Each row of a before or after table is a point. One or more steps were done to the points. Then noise was added and the rows were shuffled. The steps act on columns, c1 being the first. What was done? A step turns or swaps two columns, mirrors them in a line or flattens them onto one, adds a multiple of one to another, or multiplies or shifts one. Angles are multiples of 10 degrees, from the lower column toward the higher: turns from -170 to 170, lines from 10 to 170 but not 90. Use the fewest steps. Two steps may share a column if one is a turn and the other turns, adds or multiplies; they go together, in the order done. Otherwise the lowest column goes first.

Before (10 x 3):
[[-9.9 -4.6 -3.2]
 [ 3.2  1.1 -4.1]
 [-0.6  5.4 -5.3]
 [ 0.3  0.0  4.8]
 [-1.2 -2.7  0.7]
 [ 2.4 -0.5 -0.4]
 [-4.3 -6.4  4.8]
 [-4.3  0.8 -2.4]
 [ 3.3  1.2  1.4]
 [ 2.9 -2.5 -7.0]]
After (10 x 3):
[[ 3.5 -2.6  6.6]
 [-1.8  5.4  5.7]
 [ 2.4 -0.7  0.1]
 [ 3.3  1.0 -1.4]
 [-2.5 -6.4 -4.4]
 [ 0.1 -2.7 -0.9]
 [-4.3  0.9  2.0]
 [ 0.2  0.5 -4.6]
 [-8.2 -4.5  3.5]
 [ 2.1  1.5  3.7]]
Steps: add -0.3 times c2 to c1; multiply c3 by -1

Before (12 x 6):
[[ 5.9 -1.0 -5.0 -9.8 -2.1  0.4]
 [-2.3  4.5 -3.9  1.1  3.9 -1.3]
 [ 5.8 -5.1 -4.6  1.7  1.9 -2.0]
 [-4.5 -0.7 10.4  1.3  5.0 -0.9]
 [ 0.0  5.4  1.4 -1.3 -3.5  1.2]
 [ 7.7 -2.9  3.6  1.9  5.0  1.6]
 [-5.1  4.3 -5.2  1.3  0.8 -0.8]
 [-1.1  2.4 -2.7 -1.2 -8.2 -0.9]
 [-1.5  5.7 -2.9  0.7  3.7 -1.1]
 [-3.8  6.3 -1.4 -0.1 -2.2 -2.9]
 [-2.7  5.6 -2.8 -6.8  4.6  0.0]
 [ 2.4  5.8 -1.4 -5.9  4.9 -3.5]]
After (12 x 6):
[[ -1.3   2.8  -0.1  -1.0  -0.9  -8.3]
 [ -1.5   5.5   0.0   0.4  -1.2   3.9]
 [ -4.5  -0.8  -0.1   1.6  -0.8   5.4]
 [  6.1  -4.8  -0.4   1.7  -2.4   2.0]
 [ -2.9   5.4  -0.3  -6.4   0.2   4.7]
 [ -2.3   4.2   0.2   1.7  -1.4   4.1]
 [ -4.0   6.0  -0.4   0.0  -2.5  -2.2]
 [ -5.0   4.2   0.2   1.3  -0.4   1.1]
 [  6.1  -0.8  -0.2 -10.0   0.6  -2.0]
 [  7.8  -2.8   0.0   2.0   1.6   5.1]
 [ -0.3   5.4  -0.1  -1.3   1.1  -3.6]
 [  2.7   5.8  -0.1  -6.2  -3.6   5.0]]
Steps: multiply c3 by 0; swap c5 and c6

Before (12 x 9):
[[ 1.9  1.2  0.2 -4.1  1.3  1.9 -0.6 -3.0  0.9]
 [ 2.3  2.8  0.9 -2.1  2.3 -1.0  4.0  3.9 -2.9]
 [-1.9  1.7  2.1  0.8 -1.7 -2.4 -3.6  1.9 -0.1]
 [ 1.8  0.1 -0.8 -0.9  1.2  4.0  2.1  4.1  1.1]
 [ 2.7  4.7  1.4  3.3  2.8  2.7 -1.1  6.8 -2.4]
 [ 0.9  0.7  3.4 -2.5  5.1 -0.8  2.4  4.0  1.7]
 [ 0.3 -1.6 -1.0 -4.3  1.0  1.2  0.1  0.0  1.2]
 [-1.9  4.3  2.7  4.1 -3.2 -2.6 -2.4 -0.1 -1.2]
 [-3.3  5.3 -1.2  1.1 -1.7 -3.6 -1.8  1.2  3.9]
 [-3.6  2.3  0.6 -2.3  0.6  2.1 -1.8  0.4 -0.7]
 [ 1.9  0.2  1.7 -7.5  0.0  1.3 -3.1  0.2 -1.3]
 [ 1.2 -2.4 -2.9 -5.5  3.3  0.4 -1.7 -2.2 -0.7]]
After (12 x 9):
[[ -2.7   5.2  -1.0   3.2  -2.1  11.7  -0.9   1.3  -2.5]
 [  2.0   2.9   0.6  -6.8   2.5  -7.2   3.0   4.3   5.5]
 [ -1.8   2.1   2.3   2.6  -1.8   0.8  -2.7   1.9   2.2]
 [  1.2   0.6   3.3  -8.0   5.1   5.0   1.8   3.9  -1.8]
 [ -1.7   4.1   2.8  12.2  -3.1  -1.8  -1.6  -0.1   3.9]
 [  1.8   0.4  -0.9  -2.5   1.3   0.5   1.9   3.9  -5.4]
 [  3.2   4.6   1.0   9.8   2.3  -7.8  -0.5   7.0   1.5]
 [  1.9   0.1   1.7 -22.9   0.2  -4.1  -2.8   0.0   0.6]
 [  0.1  -1.6  -1.1 -12.7   1.2   2.5   0.6  -0.3  -2.7]
 [  0.8  -2.1  -3.3 -16.5   3.4  -2.0  -0.8  -2.3   0.5]
 [  1.9   1.2   0.2 -12.4   1.2   1.7  -0.7  -3.0  -3.0]
 [ -3.7   2.5   0.9  -7.1   0.6  -2.5  -1.5   0.5  -0.7]]
Steps: multiply c4 by 3; multiply c9 by 3; turn c6 and c9 by -120 degrees; multiply c7 by 0.7
